Each row of a before or after table is a point. One or more steps were done to the points. Then noise was added and the rows were shuffled. The steps act on how far a point lies along the listed directions, d1 being the first. Name the steps. A step turns or swaps two directions, mirrors them in a line or flattens them onto one, adds a multiple of one to another, or multiplies one. Angles are multiples of 10 degrees, from the lower direction toward the higher: turns from -170 to 170, lines from 10 to 170 but not 90. Use the fewest steps. Two steps may share a direction if one is a turn and the other turns, adds or multiplies; they go together, in the order done. Otherwise the lowest direction goes first.
In the rows, 128 means zero.

Directions:
(1): [159  84 153]
(2): [121  95  79]
(3): [178 150 106]
Before (11 x 3):
[[113 149 128]
 [115 146 128]
 [ 82 108 214]
 [ 88  61 119]
 [ 53 162 131]
 [132 121 189]
 [126  54 122]
 [156 168  88]
 [129 126 124]
 [100 129  89]
 [ 88 183 123]]
After (11 x 3):
[[148 182  90]
 [131 129 122]
 [110 195  81]
 [ 37 146 127]
 [188 124 124]
 [134 157 118]
 [131 147 118]
 [ 70 136 133]
 [134 143 120]
 [ 95 112 142]
 [ 81 115 156]]
Steps: turn d1 and d3 by -60 degrees; multiply d2 by 0

Directions:
(1): [133 198 114  84 128 132]
(2): [ 77 105  73 102 117 123]
(3): [132 114 122 113 185 185]
(4): [ 87 129 169 110 170  89]
Before, 10 rows:
[[ 93 143 174 105 135  80]
 [ 89 144  68 110 100  95]
 [ 74  68  53 137 105 104]
 [122 155 129 102 133 114]
 [109 175 190  69 204 120]
 [112 169 146 101 190 133]
 [ 78 122 114 121  85  80]
 [161 157 176 106 223 141]
 [ 88  76 104 121  76 105]
 [130  99 105 145  75 143]]
After (10 x 6):
[[142 120 120 109 154 203]
 [154 132 103 140 103 176]
 [132 149 121 101 134 141]
 [151 102 129 134  95 151]
 [150 165  86 126 111 133]
 [140 107 118 158 117 114]
 [106 142 132  65 207 178]
 [106 155 127  98 184 151]
 [108 131 143  87 211 116]
 [131 116 132 157  75 113]]
Steps: flatten d1 and d2 onto the line at 10 degrees; swap d3 and d4

Directions:
(1): [132 156 177 112 114 134  45 162 113 107 110]
(2): [103  78 173 144 170 139  97  78 171 124 144]
(3): [123 135 140  47 174 109 130 116  93 169 151]
(4): [175 152 131 129 201 137 149 159 150  76 136]
Before (8 x 11):
[[133 140 153  81 201 131 123 117 118 124 148]
 [162 147 129 124 168 135 142 155 121 106 118]
 [146 128 140 147 135 138 119 143 127 110 135]
 [126 134 125 120 115 115 115 142  90 139 117]
 [144 155 101 139 145 123 154 162 109 128 133]
 [106 116 121  96  99 105 129 119 109 154 131]
 [168 148 115 148 155 143 171 159 142  92 124]
 [148 129 136 172 175 141 133 116 170  81 141]]
After, 8 rows:
[[136 156 106  48 203 100 173 139  69 179 165]
 [123  93 152 190 178 157 126  90 191  81 136]
 [159 125  90 249 124 153 177 127 194  53 122]
 [169 152  91  82 191 121 218 145 110 137 150]
 [101 114 150  82 113 106  95 114 108 152 135]
 [149 131 125 147 133 133 136 147 124 113 136]
 [123 137 144  69 149 105 102 133  70 163 133]
 [158 136 119  96 197 125 173 134 115 131 137]]
Steps: add -0.7 times d4 to d1; multiply d2 by 3; turn d2 and d3 by -70 degrees
